Each row of a before or after table is a point. The points were changed in one or more steps. Then noise was added and the rows were shuffled. The steps act on columns, c1 being the first. Name the steps. A step turns or swaps two columns, mirrors them in a line or flattens them onto one, adds a multiple of one to another, or multiplies or shifts one. Angles are multiples of 10 degrees, from the lower column toward the higher: turns from -170 to 170, lines from 10 to 170 but not 90. Use the fewest steps. Two steps may share a column if one is a turn and the other turns, adds or multiplies; they go together, in the order done. Otherwise the lowest column goes first.
In the rows, 128 means zero.

Before:
[[162 159 133]
 [156 133 131]
 [117  98 112]
 [102  92 107]
 [160 166 134]
 [105 115  96]
 [152 119 125]
 [146 132 136]
 [ 99  97 121]
 [126 161 148]]
After:
[[163 135 127]
 [186 132 125]
 [105 104 153]
 [ 71 115 157]
 [ 77 102 158]
 [ 82  94 134]
 [196 138  99]
 [191 142  93]
 [124 155  99]
 [176 122 135]]
Steps: multiply c1 by 2; turn c2 and c3 by -80 degrees

Before:
[[108 111 130 139 128 171]
 [ 67 124  92 109 158 139]
 [130 142  80 105 138 114]
 [127 143 116 123  99 146]
 [138 106 136 121 104 131]
 [110 160 113 119  94 110]
 [126 139 141 172 158 155]
 [ 94 124 120 107 176 113]
 [101 124 120  88 129 161]
 [ 53  70 157 160 140 102]
 [ 98 124 137 151 109 168]]
After:
[[128 143 131 122  99 136]
 [ 53  69 150  85 140 142]
 [ 95 124  96  73 176 115]
 [110 159 130 101  94  89]
 [130 143  76 106 137 105]
 [138 106 149 131 105 146]
 [108 111 130 120 128 183]
 [ 67 124  78  48 159 141]
 [ 98 125 147 121 109 172]
 [125 140 126 169 158 146]
 [101 125 119  60 129 163]]
Steps: add 1 times c1 to c4; add -0.7 times c2 to c6; add -0.5 times c5 to c3

Before:
[[ 97 115  99 120 151 110 109 111]
 [107 129 124 154 170  93  95 128]
 [ 91 112 122 151 137 116 122  94]
 [136 108  65 188 145 147 127 102]
 [108 130 141 167 138  73  95 110]
 [127 113 112 110 141  99  67 103]
 [122 157 159 156 131  96 100  96]
 [103 158 137 166  95  88 102 143]
 [108 138  96 117 151 132  69 115]
 [167 128 112 171 108 157 171 171]
 [127  71  93 174 136 153 112 120]
 [150 137 140 197 109 185 141 175]]
After, 12 rows:
[[138 166 110  94 129  88 110 156]
 [106 138 100 126 145 107  96 151]
 [105 109 127 101 133 190 122 186]
 [156 116 143 172 121 170 170 171]
 [119 141  83 110 135  92  99 167]
 [ 93 159 125 117 136 146  74 119]
 [152 133 181 177 122 150 143 198]
 [119 133  95 101 132 132  69 111]
 [ 95 114 122  94 132 110 119 152]
 [111  77 140 119 133 164  89 174]
 [111 165  98 142 116  95 113 168]
 [ 85 119 104 109 133 134 107 121]]
Steps: turn c1 and c3 by -30 degrees; turn c3 and c6 by -70 degrees; turn c2 and c7 by 20 degrees; swap c4 and c8; multiply c5 by 0.4

Before, 14 rows:
[[142 151  96  98  95  93 167 153 157]
 [119 154  98 139 125 160  93 136 123]
 [133 104 141 170  91 151 129 173  97]
 [155 115 170 102 111 159 170 145 152]
 [123 116 161 139 170 100  97 167 146]
 [120 140 101  99 135 120  97 140  85]
 [ 80 148 143 160 110 182 158 147 125]
 [130  97 156 167 105 116 153 120 143]
 [158 136 113 108 178 125 111 104  82]
 [114 106 110 124 103 147  91 117 106]
 [156  88 109 145 140 108 142 169 131]
 [159  97 168 177 163 114 116 113 149]
 [115  81 102 127 158  98  91 175 142]
 [105 121 124 127  92 125 179 149 161]]
After, 14 rows:
[[156  89 111 144 125 108 110 170 130]
 [114 107 104 122 123 145 173 119 106]
 [128  96 189 164 161 119 126 122 144]
 [114  86  53 130  80  94 138 175 143]
 [159  97 134 175  92 114 115 112 151]
 [162 133  64 107  80 124 109 102  80]
 [105 118 182 130 190 123 112 150 159]
 [157 117 214  99 169 157 106 145 151]
 [121 117 111 139  76 100 122 169 145]
 [138 151 145 101 177  94 123 154 154]
 [119 142  75  99 106 126 147 138  84]
 [132 105 173 169 156 151 151 173  99]
 [ 85 152 175 161 161 180 116 149 121]
 [120 157  79 135 110 163 153 133 121]]
Steps: turn c5 and c7 by -140 degrees; add 1 times c5 to c3

Before, 12 rows:
[[151  98  88 173 128 143 123 134 123 133 105]
 [126  96 150 115 177 104 110 123 119 137 149]
 [104  90 128 149 152 110 150 102 155 152 148]
 [173 104 124 133 127 169 146 135 166 106 151]
 [131 108 108 142 176  98 144 183 138 149 126]
 [132  89  83 103 107 150 149 131 109  71 114]
 [119 160 134  99 112 166 117  94 108 152 138]
 [155 110 140 177 104 153 173 178  85  86  90]
 [165 147 120 172 132 104 115 146 122 150 163]
 [103 103 150 134 135 131 127 150 128  74 110]
 [165 146 141 119 189 134 162  97 165  99  93]
 [184 120 123  96 104 106  97 126 134 118 102]]
After (12 x 11):
[[152 100  89 172 129 158 122 129 116 134 109]
 [131 107 106 137 176  67 144 148 115 184 166]
 [105  91 128 136 151  91 151  94  95 125 145]
 [119 160 133 108 112 202 117  89 156 118 133]
 [155 109 143 189 104 177 172 193 151 139  97]
 [123  97 150 118 176  81 112 118 142 129 152]
 [167 146 140 107 188 138 161 131  95  84  63]
 [184 119 121  94 103  85  95 135 135 119  97]
 [163 148 120 171 132  80 118 123 118 155 183]
 [174 105 124 123 128 211 147 147  92 120 146]
 [132  88  83 111 106 170 147 172 155  95  90]
 [103 102 151 136 137 131 127 182 125 111  96]]
Steps: mirror c4 and c9 in the line at 170 degrees; multiply c6 by 2; turn c8 and c10 by 50 degrees; add 0.7 times c10 to c11

Before (8 x 14):
[[131  80  99  93 143  92 148 148 152 152 160 167 116 147]
 [ 98 111  85 136  99 130 137 141 119 165 167 182 139 150]
 [ 86 132 127 142  92 122 122 162 121 154 154  98 152 101]
 [165 125  85  79 166  96 192  94 140 119 111 171  79 147]
 [103 135 153 129 112 148  89 130  97 168 144 110 110 100]
 [171  91  99 100 126 121 147  91 131 111 123 117  78 102]
 [140 149 134 141  95 129 117 156 106 164 177 134 124 102]
 [118 149 137 154 114 146 106 117 148 159 151 114  99  70]]
After, 8 rows:
[[113  78 105  68 149 188 149 145 152 165 107 171 132 151]
 [114 130 159 165 108 110  92 128  94 150  90 113 105  96]
 [138 112  80 126  77 115 135 137 121 175 100 183 100 147]
 [121 151 130 120  80 113 116 153 109 180  99 131 140 103]
 [150 131 126 112  74 117 122 165 126 164 107  96  84 104]
 [ 80 121  83  88 188 194 193  99 140 113 135 172 164 142]
 [ 76  96 100 122 122 158 147  96 127 121 142 113 170  97]
 [ 94 148 134 150 107  96 108 116 146 158 103 112 121  67]]
Steps: swap c1 and c13; multiply c6 by 2; turn c4 and c6 by -110 degrees; multiply c5 by 1.6; turn c10 and c11 by -80 degrees
